Each row is a point. Two turns around zero, p and q, are shown by what they do to some points. Write where each new point lands after one turn and then the other. Backwards means that the second turn is done in reverse. Each puzzle has new turns, and all numbers are rounded.

Turn p:
[20 -2] => [17 10]
[-6 14] => [-13   8]
[  7 -10] => [12 -4]
[  7 -60] => [ 42 -44]
[-28  58] => [-57  29]
Turn q:
[53  1] => [ 49 -20]
[-10 -13] => [-14  -8]
[-44  12] => [-36  28]
Where do these land?
q, then p: [  9 -54] => [ 22 -50]
p, then q: [-11  -8] => [ -9 -10]
p, then q: [-14  58] => [-27  53]
q, then p backwards: [15  4] => [ 11 -11]

Turn p:
[-97  -6   6 -16] => [ -2  -9  95 -24]
[  6  18 -18   6] => [-16  11 -12 -14]
[30  3 21 25] => [ 24  21 -28  13]
[ 17 -25 -22  -1] => [-22  -8 -12  26]
[ 43   9  13 -13] => [ 16 -14 -42  -1]
Turn q:
[-11  10 -50   7] => [-33  11 -39   4]
[  7   6 -28  36] => [  1   1 -40  24]
[  8  25  54 -28] => [17 20 61  3]
[ 16 -27 -34   5] => [  4  -5 -40 -23]
[-21 -14  59 -19] => [ 10 -28  60  -7]
Where do these land?
q, then p: [ 13 -44 -41 -23] => [-38 -52   4 -13]
p, then q backwards: [-7 59 35 -3] => [ 50 -36   0 -32]
q, then p: [  4 -20 -42  19] => [-50  -6   4   3]
q, then p: [-38  14  37 -11] => [46 10 26 15]
p, then q backwards: [28 -8 10 17] => [ 17  12 -13  25]

Turn p:
[ 22 -25 -35  45 -15  -4  57  17] => [ 12  23  -8  81  22 -11   7 -17]
[  5 -21  15 -43 -11 -60 -12   4] => [-14 -53 -32 -15  36  20  10  19]
[-27  -8  -9  -2   7   7 -17 -15] => [-25   8 -11 -14 -17   0 -11  -7]
[-49  53 -22  -8  27  10 -22 -28] => [-14  -5   5 -46 -51 -14   1 -52]
[-24  12 -48  33   0 -19 -16  32] => [ -2 -10 -25  16  -5 -56 -24 -31]
[  4  33  73   1 -39  49  42 -11] => [ 25  -1  68  19 -49  28  34  48]
[ 13 -14 -10  17   5  10  -3 -31] => [ -2  23   0   8   1  25 -21 -14]
[-24 -25 -24 -39  10  -3  -2  28] => [-24   7 -42 -17  11 -24  27   9]
[ 39  23 -14 -20  29  -5 -33 -14] => [ 34   3  -6 -47  21  13 -13 -24]
[ 16  -1 -11 -15 -20 -14 -51  12] => [ 21 -18 -35 -25   6  -6 -31  18]
[ 25 -25  86  32   7  29  58   7] => [-8 22 87 43 24 23 22 50]
Turn q:
[ 27  -7 -24 -29  -5  32  -8 -15] => [ -4 -36  30 -10 -19  23  -8 -16]
[ 54   0 -19 -14  59   2  -5  17] => [ 30 -18  38  20  13  18 -59  16]
[  6  39   2  10 -40  13 -47  -5] => [ 28  -6  13  -2 -48 -15  46   6]
[-13 -18 -22   8  -3 -40  25   7] => [ -6   0 -50   5  16  16 -12   9]
[ 24  36   9 -36   4   0  23 -25] => [ 28  -6  21  14  18  21  10 -46]
[-47 -23   9  52 -11  10  26  53] => [-49   1 -33   5  30 -50  15  46]
[-54 -41  55  37 -59 -11 -16  48] => [-36  20 -56 -36 -13 -90  21  15]
[-20   3 -17 -32  50 -12   8 -21] => [  8  22  13 -18  34  49 -16   1]
[ 23  11   7   4   5   7  -6 -58] => [ -1  22  24  22 -30  28   3 -31]
Where do these land?
p, then q backwards: [-43  -6  34  29 -29  -1  37  62] => [ 19  17   7  70 -13  52   1  39]
q, then p backwards: [  8 -20 -15  -3  32  30   2  -1] => [ -4 -12  39  22   7  -9 -13 -15]
q, then p: [27 20 23  4 22  7 12  9] => [  0 -11  33  -1  20   7 -27  -6]
p, then q: [ -1  -2 -31 -23 -31  -7  20   0] => [-21 -30 -14  27  -4  22   2  11]
q, then p: [ 12   3  -4 -30 -16   4 -55 -37] => [ 32  -6 -10   3 -27  43  15  42]
q, then p: [ -9  25  16 -29 -59  14  14 -28] => [-15   9  -3  31 -10  59  33 -21]
p, then q: [ 32  22 -17  17  52 -24 -22 -23] => [ 12  34  45 -14 -21  34 -19 -30]
p, then q: [ -6  13  -2  21  43 -19 -41  64] => [ 50  45 -30 -27   6  18 -46  -4]
q, then p: [-53 -48  11  -9  23 -27  27  35] => [-17  -1 -30 -61   9 -39  15 -41]
q, then p: [  2  15 -47  13  -3  23  15 -97] => [ -6  51  39  36 -82   8   9  21]
q, then p: [ 32 -21  31  10 -34  -2  -9  15] => [ -8 -38 -30  17   5  21 -28  -7]
